Each row of a before or after table is a point. One or more steps were done to the points. Then noise was added and the rows were shuffled. The steps act on columns, c1 being the first. Name the steps. A step turns or swaps two columns, mirrors them in a line or flattens them onto one, adds a multiple of one to another, or multiplies or shifts one. Angles are multiples of 10 degrees, from the lower column toward the higher: turns from -170 to 170, lines from 10 to 170 but not 90. Use the fewest steps. Two steps may share a column if one is a turn and the other turns, adds or multiplies; they go together, in the order done. Otherwise the lowest column goes first.

Before (11 x 3)
[[ 0.3  2.0 -7.1]
 [-8.1  3.2  1.2]
 [-0.8  8.7 -4.9]
 [-3.1  1.5  6.0]
 [ 0.7 -2.9  5.1]
 [-6.6  5.2 -1.0]
 [ 3.2  2.8 -7.9]
 [-2.1  2.5  2.2]
 [-1.6  0.9  5.2]
 [ 4.2  0.2 -7.3]
 [ 1.4 -1.7  2.0]]
After (11 x 3)
[[-3.6  1.0  4.7]
 [-2.4 -2.0 -0.5]
 [ 4.6  8.2 -1.7]
 [-1.5  2.6  2.9]
 [-4.5 -2.7  2.2]
 [ 4.2  0.5 -7.0]
 [-4.1  1.2  4.8]
 [ 5.9  1.9 -3.5]
 [ 4.5  5.3  5.0]
 [ 2.6  3.2  7.6]
 [ 5.4  2.5 -6.6]]
Steps: mirror c1 and c3 in the line at 120 degrees

Before (13 x 6)
[[ 1.9 -3.9  1.6 -2.1 -2.4 -7.5]
 [-4.5 -0.3 -1.0  4.3  4.7  4.0]
 [-3.7 -1.3 -6.6 -9.3 -3.1 -6.4]
 [-3.8 -2.0  5.1 -8.2 -0.8 -1.0]
 [ 1.6  2.2  0.5  0.7 -3.7 -4.8]
 [ 1.0 -6.1 -1.5 -6.2 -4.3 -1.4]
 [-4.7  0.7  4.6  5.3  5.3  4.6]
 [-9.4 -2.7  0.2  3.1  3.7  0.6]
 [ 1.7 -0.3 -0.1 -3.8 -2.9 -5.7]
 [ 2.1 -4.2  2.9 -7.7  3.0 -5.1]
 [-9.4  1.2 -4.2 -2.4  3.6 -1.2]
 [ 1.4  4.5 -0.3  0.8 -0.4  0.4]
 [-7.4 -1.5 -0.4  4.6 10.7  5.5]]
After (13 x 6)
[[-9.9 -0.7 -1.0  0.4 -3.6  2.8]
 [ 0.4  4.4  1.5 -5.0 -3.9 -7.6]
 [-4.2 -2.0  2.2  4.8 -6.3  5.7]
 [ 2.3 -1.3  1.9 -4.7  3.4  0.6]
 [ 2.8 -4.0 -0.3  0.1  0.3  0.7]
 [-4.1  0.4  5.1 -1.3 -1.3 -8.4]
 [ 2.0  0.7  1.1 -5.8  2.8 -3.3]
 [-4.2  0.1 -5.2 -6.5  5.3 -9.3]
 [-1.0  6.0 -0.1 -1.2  4.3 -6.1]
 [ 0.1  4.2  2.3 -7.0  1.4 -1.8]
 [-4.2 -1.6 -3.0  4.1 -4.2  4.6]
 [-8.6 -4.1 -5.2 -1.4 -2.4 -2.5]
 [-7.5 -1.5 -4.4  5.1 -9.9  4.7]]
Steps: mirror c1 and c2 in the line at 10 degrees; mirror c3 and c5 in the line at 170 degrees; swap c4 and c6
